Rows are points. The last column is the point's height on a tilted bowl or saddle (a function of degree 2), plus a little noise. Along how many of its main directions does it bend up, bend down or stay straight?
In the rows, zero is written as 128.

Points:
[[115 135 153]
 [116 111 158]
 [204 123  93]
 [117  97 163]
 [198 167  57]
 [154 161 114]
 [166  87 156]
 [130 102 158]
 [ 79 119 166]
 [ 89 167 168]
 [127 110 155]
 [138 192 121]]
Directions: 1 up, 1 down, 0 straight

Points:
[[ 70 112  97 103]
 [132 111  75 119]
 [152 202 176  65]
 [ 95 109 144 112]
 [113  68 177  67]
 [ 88 153 140 115]
 [ 83 116  83 110]
 [139 142 143 120]
 [106 165  79 110]
 [139 109 159 108]
 [117 118 153 116]
 [174 149 110 103]
 [134  67 130 100]
 [132  97 119 122]
 [ 60 125 168  75]
 [152 152  84 112]
 [215 159 130  47]]
Directions: 0 up, 3 down, 0 straight

Points, 25 rows:
[[139 179 137 135 140]
 [175  83 130 117 144]
 [ 75 169 142 182 171]
 [135 145 101 156 137]
 [159 148 116 144 129]
 [ 89 122 124 171 161]
 [125 146 176 167 117]
 [152 169  61 163 116]
 [112 198 110  66 230]
 [113  66 130 145 151]
 [161 127 135 119 131]
 [125 101  75 142 179]
 [122 148 173 137 111]
 [154 130 124 147 127]
 [184 205  77 160  98]
 [140  66 144 140 133]
 [144 159 149 108 132]
 [153 163  72 128 151]
 [ 72 178 124 166 187]
 [ 76 143 113  94 203]
 [ 94 132 178 144 103]
 [145  95 121 128 142]
 [158 179 100 128 144]
 [101 112 171 207 142]
 [ 50 183 179 160 168]]
Directions: 3 up, 1 down, 0 straight

Points:
[[ 96 171 225 116 128 133 155]
 [197  97 160 136  82 157 145]
 [126 210 160 162 128 140 156]
 [ 76 176 120 103 161 102  99]
 [ 96 210 104  28 140 166 122]
 [103 120 120 129 136  91 108]
 [188 122 135 159 154 139  81]
 [147 171 191 122 116  84 143]
 [172 130 113 129 105 121  99]
 [ 61  94 101 157 159 179  95]
 [141 163 138 100  77 177 171]
 [178 130  63  92  40 164 115]
 [133 134 130 164 163 154  83]
 [ 75 114 103  82 152 119 105]
 [131 127  84 105 134 109  81]
 [139 137 115 159 140 118  90]
 [167 102 142  80 111  78 112]
 [135 118 183 133 128 159 127]
 [167 143 184 182 139 118 118]
 [109  81 113 125 143 103 110]
 [124 103  72 173 151 172  78]
 [148  87 138 133 126 100 110]
 [139 136  99 119 151 152  85]
 [106 105 186 158 118 114 124]
 [139 158 136 162 159 150  88]
 [121  57 128 129 105  88 118]
 [160 137  30 135 107 123  36]
 [224  60 148 132 163 140 112]
 [ 97 114 107  70 132 128 114]
 [137  76  86 124  51 111  86]
 [106 139 104 106 104  86 101]
 [121 112 124 116 132 141 111]
 [134 117 173 171 104  70 137]
 [ 88  92 115 104 162  66 122]
 [149 150 125 195  56 114 130]
 [144 111  85  64 105  99  95]
 [116  72 162 120 143  92 122]
 [114 134 118 226  94 127 129]
 [184 119 128  62 103 194 195]
 [163 165  57  77 160 137  35]
 [158 117 122 161 165 109  74]
 [104 104 120  78 104 139 126]]
Directions: 2 up, 2 down, 2 straight

Points (63 x 9):
[[227 133 106  62  95 113  79  42 121]
 [148 155 103 128  98 113 183 112 134]
 [130 118  87 102 103 166 112 186  85]
 [122 127 101 149 134 198 153 140  95]
 [156 105 190 116 169 162 108 114  91]
 [ 76 161 189  97 177 182  93  86 111]
 [ 90 144  89 112 128 112 112 101 133]
 [168 112 143  79 148 126 110 141  95]
 [151 135  97 229 109 166 170 158 126]
 [140  55  90 130  97  71 123 122 106]
 [175  69 120 157  87 120  88 165  73]
 [139  93 113 144 113 130  80 125 100]
 [183  95  72 103 156  62 118  93 119]
 [185  68  54 123 100  84 147 119 123]
 [208 160 205 132  85 197 109 136 104]
 [110 104 198 202 138 119 126 160 149]
 [136 110 121  67 150 161 132 140  90]
 [130 164 103 190  52  56  88 135  90]
 [ 80 129  99  66 110 125 197 156 105]
 [123  78 133  92 160  78 139 116  99]
 [119 142 127  96 127 117 200 111 114]
 [ 98 113  85 110 163 148 125 149 100]
 [143 120  87 101 138  90 140 159 119]
 [ 77 111 130 123 128  87  53  97  82]
 [131 120 126 152 131 108 140 108 125]
 [ 78 101  94 141 145 115 102  93 103]
 [105  75 113  72 127 163  83 106  69]
 [ 83 132 144 112 179 148 152  40  62]
 [160  65 119  62 126 127 175 133  71]
 [ 70 144 106 124 159 105 117 100 108]
 [ 92 200 100  86 112 141 137 104 193]
 [173 107 157 164 145  68 101 145  91]
 [150 111 145 140 174 175 212 112 113]
 [154  71 169 100 108  86 149 120  80]
 [165 208 110 146 106 127  98 100 144]
 [ 97  85 127 110 158  76 166 148 127]
 [108 147 118 154 129  76 195 136 116]
 [135 138  85  70 137 158 136 150  96]
 [133  98 100 122 224 107 116 104  69]
 [136 160 132 110 112 145  84 194  87]
 [162 183 121 123  88 126  88 140 116]
 [108 127 184  93 103  92 185  95 114]
 [136 132  94 143 100 115  81 123 123]
 [156  76 183  81 134 148  82  95  60]
 [152  84 120 147 159 179  72 122  57]
 [138 167  91  89 117  93 103 146 127]
 [162 102 118 178 159 140 132  55 117]
 [162 140 113  88 141 122 116 119 106]
 [ 87 122 126 175 106 143 115 164 136]
 [137 124 128 138 138 155 149 137 118]
 [109 157 111  89 137 105  57  83 102]
 [200 120 103  70 153 179 137 150  50]
 [ 95 128 124 122 141 186 139 111 117]
 [138 136 206 172  73  77 118 156  62]
 [ 97 114  93 149 143 192 123  49  85]
 [130 117 142 185 132  88 128  61 104]
 [136 186  92 160 140 100  99  94 113]
 [149 128 136 104 162  98 235 148  82]
 [129 119  63 155 122  99 127 166 134]
 [151 156 149 104 137  98 122 196  84]
 [152  62 156 142  83 114 161  65  75]
 [107 138 131 135 164 143 141  95 112]
 [165 216 163 161 127 115 195 146 112]]
Directions: 3 up, 4 down, 1 straight

Points, 71 rows:
[[128 135 131 157 180 142 194 150 152]
 [154 203  65  60 105 119 187 105 187]
 [ 97 111 113 127 137  78 134 157 140]
 [146 164 127 117 146  75 142  71 160]
 [105 160 123  78  81 185  60 187 160]
 [215  96  90 188  81  85 159 103 183]
 [102 133 154 168 161 113 103 149 158]
 [154 146 105 118 121 194  41 100 102]
 [157 141 162  97 173 121 139 147 145]
 [120 113 117 107  77 108 105 159 149]
 [155 179  80  71 113 110  92 132 118]
 [117 118  75 104 104 168 173 144 141]
 [154 151 206 105  86  78 158 137 147]
 [102 114 134 103 150 102 116 127 147]
 [120  88 143 110 145  81 103 192 157]
 [134 204  62 136  67 127 167 103 171]
 [134 154 167  79 139 143 127 123 145]
 [ 81 126 150 170 134 128 172  76 187]
 [129 116 137  90 149 182  98 136 141]
 [159 146 127 193  54  32  82 226 213]
 [100 154 131 112 154  95 124 131 146]
 [154 161 117 162 187 154 141 102 168]
 [103 126  73 140 114 109 115  98 117]
 [169 110  43 130 111 104  88 146 106]
 [145 197 141  94  37 120 150  99 179]
 [119  91 158 130 175  79 151 152 149]
 [125 165 106 146 130 125 123  84 142]
 [ 61 108 126 165 147 187 100 136 171]
 [127 106  66  94 152 149 118 140 120]
 [127  41  86 166 140 155 164 166  89]
 [ 76  40  68 143  58 142 150 153 140]
 [116 101 117 154 122 134 138 109 136]
 [169 143 150  86 112 123 145 124 143]
 [175 120 105 190 138 152 132 111 151]
 [ 73 152 109  81 143 149 161  66 202]
 [160 100 162 154 159 140 173 126 138]
 [147 200 123  66 170 113 107 169 146]
 [154 143 142 172 167 115 106 152 161]
 [132 126 122 134  98 181 106 155 146]
 [174 207  98 114 102  78 189 137 176]
 [143  91 165 112  23 203 102 197 205]
 [ 76 103 173 141 101 135 158 164 163]
 [111  77 137 116 165 129  93 175 150]
 [106  58 167 114  77 143 107 176 173]
 [137 102 162 151 109 167 112 112 148]
 [111 125  80 168 163 205 104 142 141]
 [135 127 111  73 151 179  95 144 143]
 [119 158 187 140  99  58  59 144 126]
 [133  82 170 123  75  46  94  75 191]
 [110 115 168 144 149 160  91  78 160]
 [ 76 124 154 156 147  68 162 121 169]
 [191 161 147 140 101 138 161 148 163]
 [129 118  97  90 112  96 136 116 138]
 [107  97 125  85 183  95  97 138 158]
 [127 154 163 143 187 119 100 145 155]
 [144  73  98 125 188 113 187 124 109]
 [ 78  89 169 102 182 110 106 106 183]
 [117 173 140 145 139 151 123  52 174]
 [ 96 149 104 204 108 125 142 172 174]
 [173 140  83 101  95 134 144  84 139]
 [ 87 121  74 156 108 115  77 122 113]
 [132 110 115 170 110 110 183 142 145]
 [136 101  90 169  84  84 151 170 151]
 [143 115 102 139 138 175 162 165 134]
 [101  85 188  93 139  87 113  79 188]
 [109 139 173 153 128  99  97 131 150]
 [134 159 130  77 108 149 172 100 170]
 [128 121 172  85 202  72 131  70 196]
 [ 78  98 166  93 137 139 156 163 156]
 [179 132 140 128 129 110 136 134 144]
 [ 88 113 145  73 144  94 123 168 163]]
Directions: 5 up, 2 down, 1 straight

Points:
[[103 149 196 122  98 107 116 147 155]
 [168 110 126 124  86 174 128 102 122]
 [128 125 200 125 126  98  98 129 145]
 [115 112 108 129  91 103 126 189 140]
 [184  80 128 119 119 140 117 136 116]
 [132 154 126 139 135 168 129  84 150]
 [156 118 169 127 146 155 152 105 114]
 [110 138 156 160 127  71  93 132 151]
 [153 126 109 103 171 170 120 160 146]
 [148 102 105 151 202 162 132 179 148]
 [128 127 103 138 101 117 147 145 118]
 [ 55 111 158 139 158 191 147 152 125]
 [130 141  98 192 133 128 146 172 150]
 [110 128  89 123 101 112 112 125 129]
 [115 120 150 110 127 100  92 107 128]
 [158 134 115 162 164 157 119 142 143]
 [ 75  74 103 125 105  97 115 163 127]
 [117 140 133 171 118 113 135 123 132]
 [149  91 157 114 128 150  75 127 144]
 [146 110 125 131 109 140 140 113 106]
 [145 120  91 161 112 129  98  81 149]
 [152 113 155 120 145  65 138 142 121]
 [ 92 121 138 130 106 115 124  98 122]
 [107 140 175 128 141 151 113 165 143]
 [ 96  89 142 147  80 168 134 136 120]
 [120 144 161 136 113 127 151 119 123]
 [102  63 132 187 199 124  69 122 169]
 [204 144 139 127  81  84 159 124 119]
 [132 168 129 123 165 105 171 122 132]
 [119 148 139 121 117  96 141  88 127]
 [141 108 111  86  97 126 134 164 124]
 [156  66 131 102 118 151 141 132 100]
 [118 119 133 179 169  71 109 130 149]
 [135 125 100  93 115 111 147 171 121]
 [133  95 126 148  98 102 129  99 115]
 [171 112 136 122 161 143 116 112 125]
 [125  89 138 126  87 128  98 136 127]
 [ 88 160  89 111 112 171 124 141 165]
 [149 173 126 139 110 151 114  81 160]
 [116 175 142 101 123 156 104 131 167]
 [123  98 127  62 151 179 118  86 142]
 [143 122 107 165  81 148 194 109 119]
 [108 149  83 113 102  94 136 121 126]
 [149 138 111 116 136 185 152  91 136]
 [134 149 109 202  59  81 139 137 177]
 [114 111 161 135 150 135 171 121 103]
 [100 102 117 115 164 156 129 117 116]
 [160 126 114 205  95 113 128 114 150]
 [173 122 133 209 171  28 129 108 209]
 [ 98 130 190  98 222 164 112  62 197]
 [151 172 103  95 108 119 126  96 134]
 [ 87  79 142 163 132  78 124  88 134]
 [142 116 156 140  98 105 133  96 117]
 [ 77 145 146 136 114 131 152 131 128]
 [ 92 118 128 103  82 102 117 130 127]
 [101 112 144 124 102 130  77 149 147]
 [151 180  99 110 156 163 134 108 158]
 [138  75 137 122  89  95 100 145 129]
 [113 165 150 140 144 155 135 165 148]
 [168 133 167  66 117  78 101 143 149]
 [129 193 249 127 132 138  88 111 249]
 [118 169 160 176  79 126 132  85 173]
 [107 122 128 146 112 141 159 112 114]
 [158 136 123 142 119 151 148 114 117]
 [104 136 142  76  96  85 135  98 125]
 [148 126 129 103 122 105 156 153 109]
 [158  80 152 171 159  94 118 106 135]
 [135 133 153 124 164 152 120 127 131]
 [144 132 143  86  76 169 135  67 142]
 [137 123 128 130 121 108  77 125 140]
 [127 113 176 127 120 135 127  90 119]
 [106 157  77 116 137 126 178 117 133]
 [149 142 148 122 114  87 104 107 133]
 [150 113 134 177 183 102  68 158 172]
 [161 116 118 118 115 106 123 101 111]]
Directions: 6 up, 0 down, 2 straight

Points (76 x 9):
[[120 134 167 183 115 134 188  93 168]
 [ 92  68 141  65  85 110 132  99 214]
 [149  77  98 141 156 207 113 115 127]
 [153 127 133 106 112 107  82  82 163]
 [145 117 205 226 127 124 119 131 193]
 [ 88 157 118 104 160 202 187 108 157]
 [103 103 137 181 109 171 138 151 138]
 [132 183 124 145  76 136 139  68 177]
 [165 131 186  85 117 154 108 131 126]
 [ 76 168  94 139 149 132 120 121 141]
 [176 141 203 126 172 164 186 156 146]
 [134 136 176 149 195 157  59 132 138]
 [182 107  64 131 160 116  72 120 119]
 [ 84 194 131  83 138 145 122 142 141]
 [ 96 100 174 111 118 125 178 152 149]
 [128 191 155 105 178 137 136 102 149]
 [ 77 114 131 144 129  83 140 112 158]
 [ 95 125 136 191 101 122  99  93 174]
 [117 126 112  76 132 114  87 160 141]
 [161  85 160 130  67 190  80  40 240]
 [205 127 130  93 127 130  73 156 119]
 [121 161 171 192 173  95 157 132 151]
 [234 125 103 163 102 126 194 189 139]
 [ 94 116 110  46  80 125 134 174 167]
 [195 134  88 148 104 220 126 101 135]
 [ 99 149 160 124  94 128 150 115 144]
 [110 152 130 140 194 171 135 113 148]
 [179 136 122 153 157 124 165  79 150]
 [113  67 131 114  74 145  91 172 152]
 [171  91 131 132  61 102 119 179 150]
 [121 138 127 159 204 103 113 131 131]
 [139 190 115 165 104 138  77 119 160]
 [ 99 160 105 157 113 146  82 114 154]
 [179  89 101 114 185 153 146 132 120]
 [130 120 164 127  72 147 160  68 189]
 [100  91 125 115 147 135 127 134 139]
 [126 145  86 106 126 153 168 180 113]
 [129 140 163  53 119 169 134 138 129]
 [135 105 163 108 131 150 143 198 113]
 [117 102  77 158  73 153 108 160 131]
 [134 129 130 182 141 105 170  81 154]
 [205 137 195 143 138 106 142 116 160]
 [117 139 109  92 108  68 118 139 159]
 [120 166 175 142  79 112 117  65 194]
 [158  69 142 123 147  85  99 158 136]
 [102 122 201 159  82 107 143  88 196]
 [119 160 106 175 184 140 167 152 132]
 [128 181 123  78  76 144 129 175 132]
 [151 117 144 153 143 106 206 113 157]
 [ 93 121 125 129 161 132 107 147 132]
 [157 107 135  75  81 136  80 130 151]
 [ 95 158 117 142 124 189 131 154 125]
 [157  51 164 142  99 159 164 117 163]
 [ 35 135 186 128 138 133 185 100 183]
 [ 87 162 129 121 160 132 109 119 141]
 [ 74  99  90  79 185 147 156 116 187]
 [153  62 105  93 142 142  60  72 172]
 [ 82  94 132 135  58 154  85 157 173]
 [221  62 117 156  92 143 125  83 159]
 [171 170 159 150 112  71 166  99 170]
 [148 102 139  56 143 149 152 103 159]
 [ 73 155  83 160 160 160 118  18 226]
 [100 109 108 150 170 128 119 131 134]
 [125 199 108 134 149 130 170 143 129]
 [112 162 163 125 133 122 168  77 161]
 [129 122 150 176 117 213 105 104 169]
 [149 168 113 113 189 167 133 150 128]
 [101 192 161 141 130 167 126 185 127]
 [ 55 142 106 143 119 139 170  87 162]
 [140 167 120 179 115 144 125 111 138]
 [113 134 193  68 182 117 115 100 157]
 [173 162 118 146  82 159 106  99 156]
 [159 204  68 103 125 171  81 125 169]
 [ 95 134 112 130  96 124  70 113 165]
 [121 124  96 152 145 167  94  95 145]
 [105 184 137 103 111 103  62 154 153]]
Directions: 5 up, 0 down, 3 straight

Points:
[[150 163 125  74  95 163 139 154 140]
 [165 148 249 135 105 127 130 138 184]
 [140  78 141 144 120  94 109 111 140]
 [122 113 117 109 144 159 129 105 147]
 [164  98 166 158  80 147  93  78 180]
 [ 84 126 151 132 137 117 110 111 170]
 [170 125 116 147 110 119 174 145 120]
 [150 109 169  87 148  97 131 187 115]
 [128 149 140 152  90 134 114 183 147]
 [165 118 157 108 168  97 137 114 118]
 [131 133  99  92 110  93 126 139 115]
 [ 46 121 150 149 167 129 190 101 178]
 [121 123 110 122 111 138 167 117 134]
 [138 137 174 149 138  32 100 145 172]
 [117 148 106  86 176 122 145  81 130]
 [160 136 101 118 129 136 130  83 146]
 [140 145 138  77 118 167 142 142 138]
 [161 121 152  50 130  70 122 104 109]
 [154 129 153 145 142 114 157  84 142]
 [134 107 170 127 102 168  96 131 161]
 [ 76 178 111 140 118 113 155  84 173]
 [101 166 102 154 129  89 132 133 156]
 [116  68 129 117 108 125 173 116 120]
 [128  97 125 125 134  93 127 118 127]
 [ 94 155 130  69 106 139 142 108 143]
 [174  85  60 104 144 143 134 136 111]
 [111 120 129 120  92 126 129 136 136]
 [134 119  99  92 100  83 156 184  88]
 [108 158 128 155 140 141  85 147 174]
 [114 125 153 170 153 193  65 138 217]
 [168 117 180 136 143 102 152 160 131]
 [132 113  70 183 143 113 195 112 133]
 [ 94 150 136  97 146 102  99 137 153]
 [141  78  71 111 152 144 131 170 117]
 [ 98 160 117  94 123 119 102 166 139]
 [116 115 131 142 140 148  92 137 166]
 [154 165 109 121  62 119  87 161 158]
 [186 142 131 142 112 106 110 167 123]
 [101 146 137 187 152 190 107 124 213]
 [145  80 126 208 172 127 128 157 180]
 [ 93 176 176 143 112 106  87 177 184]
 [168 128 134 159 104 165 151 102 172]
 [ 83 148 147  93 104 169 113 143 157]
 [ 92 163 155 143 100 127 131 127 168]
 [ 95 107  96 133  79 160 127 170 143]
 [125 169 103 136 152 108 140  76 156]
 [ 97 138 130  67  97 130 132 105 139]
 [ 92 172 145 109 137 160 134 152 157]
 [131 118 158  92 115 154 150 168 134]
 [110  88 112 194 129 121 108 120 184]
 [192 125 130 143 133 107 178 130 116]
 [149  95 116 130  88 124 133 160 116]
 [144 139 154 132 143 141 104 145 148]
 [159  83 116 114 138 126 132 146 110]
 [ 59 138  89 127 129 143  83 144 184]
 [173 111 130 134 140 151 131 172 130]
 [ 98 180 111 127 157 146  58  52 225]
 [121 154  88 147 126 148 138 115 159]
 [163 180 107 176  93 140  99 143 175]
 [129 131 130  80 110 126 143 147 116]
 [108  96 138 145  94 181  96 157 171]]
Directions: 3 up, 0 down, 5 straight

Points:
[[139 181 108 134 120 165 158 145 147]
 [134  90 130  64 155 108 154 144  88]
 [ 95  99 180 114 177 178  64 122  82]
 [ 94 151  98 118 142 141 142 163 113]
 [128 128 176 119 105 158 115  81 109]
 [ 94 172  80 106 141  83 158 140  71]
 [ 95 117 109 114 144 119 109 133 100]
 [101  89 195 182 187 137 118 154 151]
 [136 142 118 125  92  98 165 104 102]
 [189  72 101 162 106 158 169 131 118]
 [ 77 158 175 148 112 121  94 167 100]
 [ 76  98  83 157 129 164 103 142 118]
 [152 132 101  90 132 185 144 148 135]
 [157 108 152 123 161 132 132 112 137]
 [148  67 155 123 140 130 179 137 112]
 [153 212  62 132  88  78 130  75  72]
 [131 150 132  94  94 182 106 114 116]
 [152 111 132 179 140 200 165 121 170]
 [194 142  86 128 111 141 164 160 131]
 [176 131 127 181 123 127  75 111 142]
 [148 191 118 134 124 106 151  63 126]
 [103 163 133 201 138 156 156 146 146]
 [152 125 123 131 147  25 187 169  68]
 [154  94 119 115 126 135  70 133 118]
 [153 194 143 125 182 146 137 114 157]
 [104 137 171  68 135 147  67 129  55]
 [125 101 136 121  13 135 151  63  70]
 [158 106 110 148 124 112 135 118 129]
 [160  94 123 145  88 156 159  66 125]
 [145 170 100 119 104 102 187  78 109]
 [166 149  71 157  64 183 198 113 127]
 [190 110 163 172 119 147 121 163 140]
 [114  92 108 131  99 160 159 161 126]
 [116  91 196  69 113 153 180 165 119]
 [152 193  97 115 133 136  66 135 108]
 [148  60 193 130  84 151 105 123 100]
 [ 83 150 158 122 103 212 120 117 116]
 [ 65 121  93  64 130  97 145 193  76]
 [113 127 176 127 128 172 120  53 109]
 [106 171 183 111 165  82  77 164  66]
 [222 137 149 150  81 128 139 125 102]
 [128 162 160 161 128 138 166 196 146]
 [176  92  84 109  91 112 181 124  80]
 [146  79 165 126 107 171 143 146 129]
 [148 143  93  85  78 129  25 149  49]
 [ 99 113 172 127 106  68  82  83  18]
 [209 114 109 164  67  94 128 100  68]
 [123 155 139 206 169  89 123  85 133]
 [ 84 127  83 187 155 189  62 126 133]
 [120 172 173 113 103 127 154 130 131]
 [166 145 161 165 120 110  84 156 115]
 [152 101 146  91 148 103 123 155 113]
 [207 104 166 135 101 201 140 100 114]
 [114  87 101 126 135 181  95  90 138]
 [127 155 144 157  40  98 165 107  93]
 [185 107 100 189 115  81 178 209  68]
 [ 68 187  61 145  96 146 159 155  77]
 [166 132 138  97 156 165 143 128 139]
 [133 118 146 144  48 108 171 178 114]
 [102 148 145 158 128 109 133 158 123]
 [139 168 171 166 148 169 119 104 159]
 [122 151 124 209 142  93 152  92 129]
 [130  78 114 126 133  87 164 110  81]
 [ 85 148  95 156 142  64 166 149  59]
 [117 108 131 157 121 130  94 125 126]
 [134 158 144 171 174 207 132 125 171]
 [117 105 112  93 124 188 149 136 122]]
Directions: 1 up, 4 down, 3 straight
